Each row of a before or after table is a point. The points were changed in one or more steps. Then noise was added and the rows were shuffled. The steps act on how far a point lies along the listed directions, d1 being the first. What was done? A step turns or swaps two directions, mirrors them in a line or flattens them onto one, adds a multiple of one to another, or multiplies one. Angles are multiples of 10 degrees, from the lower direction toward the higher: turns from -170 to 170, lines from 10 to 170 but not 90. Use the fewest steps. Two steps may share a direction if one is a turn and the other turns, adds or multiplies; they go together, in the order done. Otherwise the lowest direction goes first.

Directions:
(1): [16 55  6]
(2): [ 55 -15  -6]
(3): [ 4 -7 57]
Before (14 x 3):
[[ 10  69  23]
 [-49  20 -52]
 [  2  37  38]
 [ -8  -9  42]
 [ 67 -31  -3]
 [ 60 -13 -39]
 [  3  29  27]
 [ 61 -16 -59]
 [-49 -41 -33]
 [-53 -41  50]
 [ 73   3  14]
 [-48   3  25]
 [ 63 -27  43]
 [  9  25 -68]]
After, 14 rows:
[[ 15  14  21]
 [ 19  -2  30]
 [ 13 -14  25]
 [-26 -12 -38]
 [ -2   1 -11]
 [  2 -20  27]
 [-33  13 -65]
 [ 15  29  11]
 [  2  -5   4]
 [ -7   8 -22]
 [ 17 -12  37]
 [ 27 -15  59]
 [  7   9  19]
 [-23  18 -56]]
Steps: multiply d1 by 0.4; flatten d2 and d3 onto the line at 70 degrees

Directions:
(1): [-28  11  -2  42  39  48]
(2): [ 15 -35 -24  29  43 -43]
Before:
[[ -4  10 -17  51  52  31]
 [ 50 -54   4 -25  -5 -86]
 [-16  37  -6  34  29  96]
 [ 27 -34   4  -6  16 -42]
 [ -9  32  45 -39 -75  20]
 [ -4  -5 -11  33  38  -3]
 [ -9   2  26  -4  -7 -26]
 [ -2  19  11  -2  -6  17]
 [ 14   7 -20  22 -19 -43]
 [ 14  10   3 -31 -21 -17]
 [-12 -31 -30  75  79 -22]]
After, 11 rows:
[[-14   3  18  25  34  42]
 [-14  32 -11  40  -7  14]
 [-40  22  33  40  29  91]
 [ 69 -38 -34 -26  -3 -72]
 [ 34 -23 -29  24  37 -46]
 [ 14   5   4 -13 -14 -15]
 [ -7 -34 -32  70  76 -31]
 [  4 -11 -12  26  36 -21]
 [-23  12  30   3  -1  -3]
 [ -6  28  11 -16 -12  26]
 [  1  22  44 -48 -79  -3]]
Steps: mirror d1 and d2 in the line at 60 degrees

Directions:
(1): [-26   7 -12  50 -33  46  19 -42]
(2): [ -7 -10  21  58  -7 -17 -63  23]
(3): [ 16 -28  -5   8 -18  43  25  70]
(4): [ 76  14  12  -4 -46   3 -13 -19]
(5): [-13  61 -22 -25   0  41 -42  18]
Before (10 x 8):
[[  65  -37   11   68 -102   84   50   11]
 [  30   18   -7   31  -49   29   40   -3]
 [  -9  -41    7   59  -33   22   20  -41]
 [   4  -22    9  -38   15   21   60   65]
 [  -2   45  -22   25  -31   94   51   -4]
 [ -28  -14   -1   -1   -9  -14  -19   52]
 [   2    8  -23   19  -22   55   -4   12]
 [ -26   41  -13  -27    0   36   48  -15]
 [   3   34  -23  -58   22   34   21   14]
 [  48  -17    1   27  -29  -17   13  -57]]
After:
[[  7 -42  17  26  -5 -13 -10   0]
 [  9   7 -21 -10  -4  38  -5  29]
 [ 40   6   2   7 -29   3  32  26]
 [-17 -31   7 -11   9  27  69  47]
 [-41  -4  -8   7 -13   1 -16  37]
 [ 77 -50  22  26 -60  41  27  74]
 [ 20  27 -11 -25   7  45  51  33]
 [ 60 -22   8  21 -25 -29  -4 -31]
 [-14  26  -5 -43  12  10  55  -8]
 [ -1  20 -23 -48  18  34  44  -5]]
Steps: multiply d1 by 0; turn d2 and d5 by 20 degrees; turn d3 and d4 by -10 degrees

Directions:
(1): [-10  42 -17  44 -39  24 -59 -15  -4]
(2): [-17 -38  24  -7   2  61  -1 -54  29]
(3): [ 53 -11   3  71  31   8  16   6  23]
Before (12 x 9):
[[ 11  -4   3   7  16   2   2   1  10]
 [ 18   9 -13  16   7 -20   5  15  -6]
 [  2   6  -6  -9   0 -18   4   0   3]
 [ 17   4   7  10   9  -1   4   4 -10]
 [  7   0   8   7   3 -11   0  13  -9]
 [  5  13  -3  14  -1 -21  -2  10  -3]
 [ 10  19  -2  55 -18  14 -31  -8   1]
 [ 18 -10   0  23  21  11   0   9   8]
 [ -1  -7   0  -7   3  -1   1   7  -3]
 [ 13  -2  -6  -2  10 -19  12  21  -4]
 [ 27  -9   2  10  21  -8  16   5   8]
 [ 18  32 -15  44 -10  -9 -20  13  -1]]
After, 12 rows:
[[ -6   3  -5 -17  -2 -17   0  -4   1]
 [ 16 -10   1  21  19   8  -2  10   4]
 [ 59   7   0 122  12  23 -18  -4  21]
 [ -9  -6  -1 -18  -2  -4   1   6  -7]
 [ 10  -6   3 -16  11 -11  10   0   1]
 [ 52  18  -7  92  11   3 -10  13  15]
 [  5  -4   2  -2  11  -1   1   1   8]
 [ 10   9   0  21   2 -15   1   4   3]
 [ 18   5  -8  15   6 -14   4   9  -5]
 [ -5  -2  -5 -25  -1 -17   6  17  -8]
 [ 13   1  10   5   8   1   4   2  -8]
 [  1  -1   9   1   1  -8   0  11  -9]]
Steps: add 1.5 times d1 to d3; multiply d2 by 0.7

Directions:
(1): [ 63 -25   2 -23 -12  -1  27  15   7  30 -70]
(2): [ 69  28  23  65  29  10 -10   7 -15  -1  23]
(3): [ 25 -38   5 -14  17   5  30 -86   2 -29  18]
(4): [ 32  14 -14 -33  -4 -79 -17  -5  19  30  42]
(5): [-18  23 -26  47  -6 -61  17 -28 -26 -20 -49]
Before:
[[-18  24  21  19   5  25 -18   3 -12  -6  20]
 [-37 -14  -9  16 -11   2  -2 -27 -12 -30 -14]
 [ -8  10  13   6  15  15 -14 -12  -7 -11  57]
 [ 15  -5 -10  -7   0 -32   4 -13   5   8   6]
 [ 28   9 -17  -7 -19 -60  -1  -8   2  11 -12]
 [ 44  -7  -1  -2  -7 -35   4 -33   5  -3  22]
 [  7  15  17  25  26  13 -18 -19  -4 -12  40]
 [ -2 -14   3 -16  -5   4  -6 -10  -4  -9  20]
 [ 15 -12 -12 -21 -13 -24  11 -11  16  13 -11]
 [ -8   6   6  16  14   6  -6 -14  11 -14  20]
 [ 21   5   5   9  -2 -42  22   2  -2  16 -27]
 [-36  32 -25  16 -10 -31  -6  -7 -22 -24  10]]
After (12 x 11):
[[-39  13   3  65   8  20 -21 -21 -26 -42  20]
 [-89  42 -20  43   9 -12 -17 -41 -34 -63  67]
 [  0   8   6   6   2  -1 -23   1  -9  -7  43]
 [ 75 -10  -1  -8 -11 -19  19   4  13  29 -41]
 [ 29  -1  -8   1  -3 -32   1  10   3  18  -6]
 [ 30  16  -4   4 -24 -35 -11  36   2  23  -8]
 [-57  31  -2  22  14   3 -29   3   8 -21  54]
 [-90  27   9   3   2  19 -32 -18 -11 -28  63]
 [-93  40   2  16  10   3 -53  15  -3 -17  74]
 [-95  45   5  13  15   1 -53   3 -10 -25 119]
 [ 56  -9 -13 -12 -25 -48  17  -1   1  20 -51]
 [ 47 -18   5 -14 -16 -29  44  13   7  35 -86]]
Steps: multiply d1 by 3; turn d2 and d3 by -130 degrees; add -0.5 times d5 to d4

Directions:
(1): [ 59  30 -19  62  34  25  30 -36  -2  23  -9   4]
(2): [-70  21  49  25  44  -8 -10 -28   1  40  -1 -15]
Before (11 x 12):
[[ 28 -12 -24 -19 -18  -1 -15  25   1 -27  -6 -18]
 [-15   6  -7  -1   1 -11   5  -9 -12  18   6   2]
 [ 16  36   9  37  26   0  13 -35   6  20  -2 -15]
 [ 56   5 -34  19   2   5  20  -3  -4 -23  -4  -3]
 [-10  -6  -1 -10   7   9 -21   3  -3 -13   7  -3]
 [-53  -3  30 -18  -1 -19 -14   1  11  -6   3  -5]
 [ 27 -51 -51 -94 -89 -12  -9  54   5 -79  22  16]
 [ 41 -28 -34 -56 -49   2  -6  44   0 -28   9  17]
 [  7 -41 -27 -64 -70  -7  -9  50  24 -46   9   8]
 [  1  -1  -7  -3  -9  -2  -1 -12   2  -9  -7 -12]
 [ -2   1   2 -16  20 -10  -8   7  -4  -5 -14   5]]
After:
[[ -44  -14   17  -35   -9  -27  -20   17    4  -30    0  -15]
 [ -38    7   21    4   21   -9  -23    1    4    5  -10  -31]
 [ -79   25   56   39   46   -2   -2  -33   22   47   -2  -16]
 [  34   20    2   35   22   11   22  -28    7    5   -7    2]
 [ -72   10   52    1   31  -10  -19  -10    2   51    7   -7]
 [-125   36   69   31   63  -14  -14  -52    7   56    9  -27]
 [  -1    2   -3    8   20   20  -12   -7   -6   -2    1   -3]
 [  34   -2  -16  -38  -36  -12   -3   16    5  -32    4   -4]
 [  -9   -2   -2   -1   -8   -6   -4  -14    3   -4   -5  -15]
 [   8    0  -21   -5   -7   -6   11   -6  -16    9    8    7]
 [   8    6   -1   -5   25   -8   -5    0   -1    1  -15    6]]
Steps: turn d1 and d2 by -140 degrees
